Each wall is flat, endless, passes through zero and stands at right angles to its row. A trip goes straight from one point to another. List the walls that it crosses, first one first.

Walls:
(1): 0.032, -0.024
(2): 0.026, 0.026
(3): -0.017, 0.004
(4): 0.012, -0.024
Trips:
0.020, 0.036 to -0.026, 0.030 => 3
0.016, -0.019 to 0.055, -0.021 => 2
-0.012, 0.020 to 0.033, 0.003 => 3, 1, 4
-0.002, 0.061 to -0.006, 0.054 => none
0.040, -0.030 to -0.020, -0.013 => 2, 3, 1
0.010, 0.037 to -0.008, -0.055 => 1, 4, 2
0.030, 0.012 to 0.005, -0.003 => none

Walls:
(1): 0.006, -0.033, -0.024, -0.008, 0.002, 0.008
(2): 0.008, 0.030, 0.011, 0.007, 0.015, 0.014
(3): 0.018, 0.018, 0.012, 0.019, -0.018, 0.005
(4): 0.011, 0.011, 0.013, -0.014, -0.016, 0.000
Trips:
0.021, 0.000, 0.027, -0.025, -0.022, -0.007 to -0.001, -0.042, -0.020, 0.018, 0.011, -0.045 => 1, 3, 4
0.007, -0.024, -0.004, -0.085, 0.018, -0.035 to 0.004, -0.035, 0.019, 0.013, 0.010, 0.000 => 4
-0.009, -0.043, -0.045, 0.013, -0.036, -0.013 to 0.019, -0.017, -0.035, 0.041, -0.025, 0.021 => 3
-0.048, -0.002, -0.033, -0.001, 0.015, 0.027 to -0.007, 0.015, -0.049, -0.055, -0.030, -0.041 => 4
0.021, -0.037, 0.016, 0.016, -0.028, -0.052 to 0.001, -0.048, 0.046, -0.012, -0.003, -0.024 => 3
0.010, -0.004, 0.000, 0.024, 0.016, 0.003 to 0.047, 0.002, -0.014, 0.021, 0.006, -0.025 => none
0.025, 0.030, -0.045, 0.012, 0.038, -0.008 to -0.003, -0.034, -0.037, -0.011, -0.016, 0.020 => 2
-0.033, -0.055, 0.011, -0.006, 0.012, -0.023 to -0.006, -0.001, 0.024, 0.021, -0.008, 0.013 => 1, 3, 2, 4
0.002, -0.002, -0.005, -0.012, -0.038, -0.004 to 0.002, 0.010, 0.041, 0.024, -0.009, 0.016 => 1, 2

Walls:
(1): 0.000, 0.011, -0.008, -0.005, 0.028, 0.021, -0.034, 0.026, -0.011, 0.028, -0.064
(2): 0.027, -0.012, 0.025, -0.054, 0.013, 0.014, -0.006, 0.006, 0.014, 0.020, -0.010
(3): -0.019, 0.038, 0.018, 0.003, -0.011, -0.057, -0.053, -0.050, -0.005, -0.066, 0.048
Trips:
-0.044, -0.014, -0.019, 0.042, 0.059, -0.027, -0.015, 0.053, 0.012, 0.016, -0.034 to -0.002, 0.016, -0.004, -0.001, -0.014, 0.023, -0.014, -0.009, -0.002, -0.043, 0.056 => 3, 1
-0.022, 0.011, -0.010, -0.038, -0.023, 0.006, -0.015, 0.007, 0.038, 0.036, 0.014 to -0.020, -0.003, -0.007, 0.012, 0.026, 0.022, -0.006, -0.041, -0.010, 0.040, 0.010 => 2
0.026, 0.044, 0.034, -0.023, -0.024, 0.017, 0.026, 0.009, 0.000, 0.030, 0.020 to 0.003, -0.011, -0.006, 0.026, 0.000, 0.011, -0.019, 0.074, -0.012, -0.048, -0.008 => 1, 2
0.035, 0.012, -0.033, -0.027, -0.057, -0.004, -0.030, -0.008, -0.027, 0.016, 0.017 to 0.048, -0.002, -0.007, -0.011, -0.022, -0.003, 0.035, 0.000, -0.019, -0.027, -0.030 => 3
-0.009, 0.021, 0.007, 0.031, -0.005, -0.027, -0.008, -0.020, -0.015, -0.019, 0.001 to 0.034, -0.014, -0.007, -0.007, 0.020, -0.023, 0.014, -0.012, 0.015, 0.020, 0.024 => 2, 3

Walls:
(1): 0.022, -0.014, -0.007, 0.002, 0.029, 0.009, 0.027, 0.025, 0.007, -0.019, -0.021, -0.018, -0.034, 0.026, -0.024, -0.052, 0.005, 0.016
(2): 0.022, -0.017, -0.034, -0.023, 0.032, 0.041, 0.001, 0.029, -0.025, 0.063, -0.049, 0.050, -0.019, -0.004, -0.004, 0.007, 0.000, -0.041
(3): -0.060, 0.041, 0.014, 0.013, 0.018, -0.032, 0.012, -0.007, -0.007, -0.020, -0.018, 0.042, 0.018, -0.012, 0.000, 0.029, 0.001, -0.028
(4): 0.012, 0.019, 0.034, -0.010, 0.029, -0.052, -0.016, 0.031, 0.014, -0.032, 0.020, -0.003, 0.050, 0.014, 0.010, -0.002, -0.014, 0.007
Trips:
-0.024, 0.011, 0.017, 0.000, -0.032, 0.016, -0.004, -0.021, -0.005, 0.040, -0.001, 0.038, 0.005, 0.005, 0.005, -0.002, -0.018, -0.032 to 0.016, 0.033, 0.004, 0.018, 0.006, -0.011, 0.027, -0.027, 0.063, 0.019, -0.004, 0.015, 0.044, -0.012, 0.048, 0.026, -0.019, -0.015 => 4, 2
0.059, -0.018, 0.022, -0.021, -0.004, -0.038, -0.018, 0.039, -0.038, -0.040, -0.044, 0.018, -0.046, 0.032, 0.013, 0.001, 0.026, -0.001 to -0.035, 0.047, -0.014, -0.010, -0.003, 0.004, 0.056, -0.037, -0.007, 0.010, 0.018, 0.047, 0.007, 0.018, -0.054, -0.044, 0.033, -0.026 => 3, 4
0.025, -0.026, 0.019, 0.026, -0.012, 0.021, -0.013, 0.038, -0.020, 0.021, 0.028, -0.024, 0.001, -0.013, -0.005, 0.016, 0.027, -0.036 to 0.031, -0.010, -0.004, 0.011, 0.004, -0.025, 0.039, -0.041, -0.019, 0.028, -0.013, 0.034, 0.008, 0.011, -0.011, -0.025, -0.008, -0.024 => 1, 3
-0.026, -0.024, 0.010, -0.029, -0.024, -0.022, -0.016, -0.021, 0.042, -0.027, 0.030, 0.012, -0.025, 0.055, 0.028, 0.015, -0.011, 0.013 to -0.007, 0.035, -0.003, -0.030, 0.004, -0.030, -0.073, 0.023, 0.027, 0.039, 0.009, 0.029, 0.032, -0.002, 0.004, 0.037, 0.020, -0.012 => 3, 2
-0.024, 0.028, 0.024, -0.054, 0.019, 0.025, -0.024, -0.054, 0.003, -0.048, 0.013, 0.007, 0.025, 0.032, -0.063, 0.000, 0.001, 0.001 to 0.020, -0.029, 0.017, 0.001, 0.012, 0.028, 0.032, -0.051, -0.016, 0.012, -0.016, 0.010, 0.021, -0.008, -0.031, 0.014, 0.007, -0.004 => 4, 2, 3
0.001, 0.017, -0.004, -0.017, -0.051, 0.005, 0.048, -0.058, 0.010, 0.026, -0.024, -0.040, 0.030, 0.018, 0.005, -0.047, 0.000, 0.039 to 0.032, 0.024, -0.007, 0.018, -0.014, 0.053, -0.040, 0.030, 0.021, 0.019, -0.032, -0.008, -0.010, -0.001, -0.028, -0.045, -0.028, -0.047 => 2
0.001, 0.002, -0.006, 0.003, -0.023, -0.016, 0.015, -0.034, -0.005, -0.030, 0.025, 0.009, 0.015, 0.036, 0.012, -0.016, -0.003, -0.023 to 0.010, -0.023, -0.015, 0.043, 0.036, -0.039, -0.041, -0.019, 0.003, -0.008, 0.048, -0.036, 0.016, 0.006, 0.010, 0.063, 0.039, 0.049 => 3
-0.044, -0.016, 0.052, 0.007, 0.026, -0.029, -0.022, -0.007, -0.005, -0.016, 0.005, -0.027, -0.005, -0.026, 0.028, -0.017, -0.014, -0.052 to -0.036, 0.017, -0.009, -0.015, -0.021, 0.000, -0.009, -0.007, 0.023, -0.011, -0.045, 0.057, -0.019, -0.008, -0.023, 0.034, -0.008, -0.009 => 2, 4

Walls:
(1): -0.010, -0.019, -0.014, 0.020, -0.036, -0.003, 0.017, 0.057, 0.031, -0.049, -0.020, -0.044, -0.045, 0.005, -0.015, -0.040, 0.030, -0.036, -0.013, -0.037, 0.036, -0.014, -0.009, 0.053, -0.007, 0.004, -0.021, 0.019, 0.005, -0.039, 0.030, 0.020
(2): -0.013, -0.041, 0.029, 0.041, -0.031, 0.011, 0.023, 0.029, -0.050, -0.002, -0.013, -0.013, -0.025, 0.038, -0.026, -0.002, 0.052, 0.005, -0.022, -0.010, -0.006, 0.060, 0.000, -0.022, -0.017, -0.045, -0.030, -0.004, 0.001, -0.029, 0.001, -0.044
(3): -0.020, 0.015, -0.016, 0.021, -0.055, 0.003, -0.059, 0.015, 0.028, 0.015, 0.005, 0.038, 0.032, 0.023, -0.008, 0.008, -0.020, 0.018, 0.014, 0.026, 0.011, 0.008, 0.011, -0.034, 0.063, -0.038, -0.012, 0.043, 0.005, 0.019, 0.013, -0.023
(4): -0.015, -0.032, -0.025, -0.013, 0.063, 0.026, -0.002, 0.002, -0.012, 0.025, 0.005, -0.007, -0.004, 0.026, 0.024, 0.029, 0.017, -0.043, -0.005, -0.037, 0.003, -0.016, -0.022, -0.015, 0.038, 0.052, 0.039, -0.035, 0.038, 0.016, 0.001, 0.008
(5): 0.013, -0.002, 0.014, 0.005, -0.007, 0.038, -0.013, -0.017, 0.038, -0.009, 0.004, -0.012, 0.002, 0.053, -0.035, 0.020, 0.014, -0.015, 0.035, -0.006, -0.007, 0.012, 0.016, 0.016, 0.034, 0.027, 0.001, 0.003, 0.022, 0.067, -0.031, -0.003
(6): -0.019, -0.021, 0.039, -0.002, 0.044, 0.016, -0.010, -0.007, 0.038, -0.001, 0.027, 0.019, -0.051, 0.028, -0.033, 0.004, -0.057, 0.000, -0.014, 0.036, -0.043, -0.021, 0.010, 0.032, 0.032, -0.014, 0.002, 0.015, -0.004, 0.005, 0.041, 0.063
(7): -0.040, -0.033, -0.004, 0.002, 0.042, -0.001, -0.028, 0.012, 0.027, -0.029, 0.035, -0.012, -0.026, -0.011, 0.045, -0.010, -0.019, -0.013, -0.015, 0.009, -0.022, -0.013, -0.006, 0.020, -0.008, -0.003, -0.032, 0.022, -0.006, 0.038, -0.020, 0.012
Trips:
-0.006, -0.001, -0.025, 0.022, 0.001, 0.034, 0.017, 0.012, 0.007, -0.009, 0.018, 0.014, 0.020, -0.013, 0.029, 0.017, -0.024, -0.008, -0.047, 0.023, 0.023, 0.049, -0.035, 0.014, -0.027, 0.009, -0.010, -0.021, -0.011, 0.029, -0.034, -0.002 to 0.025, 0.006, 0.029, 0.013, -0.001, 0.019, 0.017, -0.023, -0.011, 0.001, -0.027, 0.010, 0.011, -0.061, -0.005, 0.004, -0.042, 0.010, 0.033, 0.001, 0.010, -0.005, -0.011, 0.013, -0.016, 0.003, 0.046, 0.010, 0.009, 0.032, -0.019, 0.018 => 2, 4, 5, 7
0.005, -0.043, 0.028, 0.001, 0.045, -0.003, -0.021, 0.038, 0.031, -0.020, -0.010, -0.004, 0.002, 0.007, 0.032, 0.001, 0.031, -0.005, -0.021, 0.004, -0.063, -0.003, 0.004, -0.016, -0.025, -0.031, -0.056, 0.034, 0.012, 0.009, 0.000, 0.026 to 0.046, -0.018, 0.012, 0.009, 0.004, -0.031, 0.015, 0.047, 0.006, -0.017, -0.010, 0.044, 0.008, -0.010, -0.002, -0.019, 0.000, 0.012, 0.035, 0.043, 0.000, 0.017, 0.014, 0.005, 0.031, 0.009, -0.059, 0.011, -0.021, 0.020, 0.014, -0.049 => 3, 5, 6, 1
-0.006, -0.016, -0.012, 0.025, 0.002, -0.018, 0.037, 0.023, 0.013, -0.008, -0.014, 0.036, 0.003, -0.014, 0.075, -0.035, 0.040, 0.001, -0.008, -0.044, 0.026, 0.033, -0.024, 0.009, 0.011, -0.013, -0.002, -0.040, 0.043, -0.033, -0.035, -0.045 to 0.043, -0.011, 0.023, 0.017, -0.025, -0.013, -0.017, 0.011, -0.039, 0.015, -0.018, -0.032, -0.001, 0.008, -0.016, -0.020, 0.005, 0.005, 0.019, -0.018, -0.017, -0.009, 0.002, 0.020, 0.002, -0.026, -0.014, 0.000, 0.018, 0.015, -0.001, 0.043 => 4, 5, 6

Walls:
(1): -0.008, -0.002, -0.019, -0.032, 0.001, 0.059, 0.027, 0.009, -0.023, -0.034, 0.078, 0.001, -0.050, -0.030, 0.027, -0.007, -0.001, 0.010, -0.012, 0.027, 0.012, 0.001, 0.008, 0.021, 0.013, 0.037, -0.025, -0.015, 0.021, -0.005, 0.012, 0.021, -0.006, -0.036, -0.011, 0.027, -0.028, -0.004, -0.038, -0.007, -0.004, 0.003, -0.015, -0.073, -0.029, -0.002, -0.042, -0.004
(2): 0.025, 0.038, -0.004, 0.033, 0.023, -0.029, 0.013, -0.015, 0.010, -0.028, -0.003, 0.022, -0.012, 0.020, 0.010, -0.003, -0.044, 0.030, 0.028, -0.014, -0.009, 0.010, 0.013, 0.014, 0.008, 0.045, -0.029, 0.018, -0.004, -0.049, 0.024, 0.054, -0.011, -0.024, -0.001, -0.026, -0.005, -0.045, -0.033, -0.027, 0.010, 0.040, 0.015, -0.006, 0.020, -0.036, 0.030, 0.025
(3): -0.034, 0.004, 0.027, -0.011, 0.036, -0.011, 0.011, -0.003, -0.012, -0.002, 0.036, -0.020, 0.043, -0.060, -0.007, 0.024, 0.012, 0.021, 0.021, -0.013, -0.002, 0.009, -0.053, 0.030, 0.024, 0.062, -0.013, 0.070, 0.004, 0.034, 0.011, 0.033, -0.005, 0.008, -0.003, 0.007, -0.019, 0.015, -0.018, -0.023, -0.017, -0.001, 0.019, -0.063, -0.021, -0.003, -0.024, -0.051
(4): -0.033, 0.000, -0.035, 0.005, -0.049, -0.023, 0.020, 0.025, 0.035, -0.017, -0.011, -0.025, -0.045, 0.015, -0.001, 0.005, -0.054, -0.024, -0.018, 0.039, 0.048, 0.009, -0.017, -0.044, 0.009, 0.023, -0.020, -0.023, 0.025, -0.034, -0.011, 0.012, -0.001, -0.057, 0.028, 0.022, -0.002, -0.042, 0.013, 0.000, -0.030, -0.038, -0.003, -0.001, 0.022, -0.013, 0.003, 0.027
(5): -0.010, 0.017, -0.044, 0.037, -0.027, -0.021, 0.008, 0.017, 0.002, 0.019, -0.009, -0.013, -0.019, 0.027, 0.022, -0.011, 0.004, 0.011, 0.034, -0.034, -0.045, 0.002, 0.003, -0.002, -0.030, -0.030, 0.013, -0.044, -0.018, 0.011, 0.011, 0.037, 0.032, 0.002, -0.038, 0.020, 0.055, 0.049, 0.033, -0.003, -0.030, 0.021, 0.018, -0.040, -0.018, 0.009, 0.001, -0.026
(6): -0.002, 0.027, 0.035, 0.034, 0.013, -0.021, -0.001, -0.004, -0.015, 0.040, -0.030, -0.023, -0.002, -0.021, -0.005, -0.022, -0.033, -0.035, 0.033, 0.022, -0.001, 0.045, -0.008, -0.002, 0.044, 0.028, 0.007, -0.057, -0.015, -0.011, -0.001, 0.020, 0.022, 0.022, 0.027, -0.022, -0.033, -0.020, 0.005, 0.033, -0.002, -0.001, -0.010, -0.023, 0.011, 0.005, 0.008, -0.056
(7): -0.035, 0.029, -0.084, 0.023, -0.041, 0.047, 0.001, 0.000, -0.048, 0.011, 0.000, -0.032, -0.004, 0.000, -0.012, 0.015, -0.036, -0.005, 0.010, -0.026, -0.026, 0.008, -0.018, 0.054, 0.013, -0.040, 0.001, 0.037, -0.008, -0.003, 0.003, -0.032, 0.026, -0.018, -0.012, -0.015, -0.007, 0.023, 0.018, -0.024, 0.039, -0.005, 0.040, 0.009, 0.013, -0.004, -0.015, -0.007
(8): -0.001, -0.009, -0.016, -0.024, -0.003, 0.020, 0.036, -0.034, 0.000, 0.017, -0.023, -0.038, -0.010, -0.006, 0.000, 0.007, -0.069, 0.029, -0.052, 0.032, -0.022, 0.037, -0.008, 0.015, -0.045, 0.060, -0.016, -0.015, 0.001, -0.046, -0.056, 0.022, 0.004, -0.002, 0.045, 0.032, -0.030, -0.026, 0.007, -0.008, -0.030, -0.003, -0.022, 0.030, -0.030, -0.014, 0.027, 0.002
(9): -0.022, 0.002, -0.009, 0.022, 0.019, 0.004, 0.040, 0.004, 0.031, 0.013, 0.009, 0.007, 0.041, 0.026, -0.006, -0.027, 0.042, -0.021, -0.011, -0.006, 0.008, 0.006, -0.009, -0.016, -0.006, 0.007, -0.057, -0.030, -0.010, 0.011, 0.008, -0.014, -0.003, -0.012, 0.006, -0.022, 0.014, 0.000, 0.025, -0.025, -0.003, -0.007, -0.029, 0.081, 0.011, 0.008, 0.024, -0.002
Trips:
0.018, 0.008, 0.007, 0.030, -0.009, -0.004, -0.008, -0.028, 0.016, -0.079, 0.004, 0.008, 0.000, -0.020, 0.026, 0.007, -0.029, -0.040, 0.063, 0.008, -0.012, -0.010, -0.019, 0.024, 0.008, -0.011, 0.001, -0.003, -0.035, -0.017, -0.015, 0.047, -0.016, -0.023, -0.003, 0.009, 0.013, 0.024, -0.013, 0.050, 0.005, 0.010, -0.025, 0.030, 0.030, -0.020, -0.002, 0.054 to -0.006, -0.016, 0.018, -0.013, 0.007, 0.011, -0.027, 0.040, 0.041, -0.028, -0.012, -0.010, 0.021, -0.023, 0.017, 0.013, 0.057, 0.000, 0.020, 0.045, 0.016, 0.043, 0.039, -0.019, 0.004, 0.012, 0.006, -0.036, -0.049, 0.045, -0.031, -0.002, -0.035, 0.062, -0.006, -0.001, -0.029, 0.065, 0.022, 0.028, -0.055, 0.056, 0.019, -0.021, -0.008, 0.047, -0.032, -0.011 => 4, 2, 3, 1
-0.031, 0.004, 0.025, 0.014, -0.051, 0.007, -0.048, 0.028, 0.001, 0.010, 0.014, 0.017, 0.025, 0.038, -0.023, -0.024, 0.019, 0.049, -0.022, -0.023, -0.003, 0.043, -0.016, -0.028, -0.004, -0.043, -0.029, -0.037, 0.022, 0.031, 0.003, -0.037, 0.079, 0.010, 0.016, -0.037, 0.007, -0.012, 0.022, -0.023, 0.033, 0.002, -0.023, 0.023, 0.014, 0.011, -0.034, -0.038 to -0.001, 0.042, 0.028, -0.015, 0.028, -0.025, -0.001, 0.029, 0.021, -0.004, -0.009, -0.030, 0.014, -0.005, -0.023, -0.006, 0.004, 0.022, 0.013, -0.008, 0.009, -0.002, -0.012, -0.009, -0.030, -0.020, -0.020, 0.010, -0.039, -0.033, 0.017, 0.015, -0.024, -0.035, -0.021, 0.038, -0.002, 0.020, -0.023, -0.008, 0.003, 0.007, 0.031, 0.008, 0.008, -0.026, 0.007, 0.003 => 6, 2, 3, 7, 4
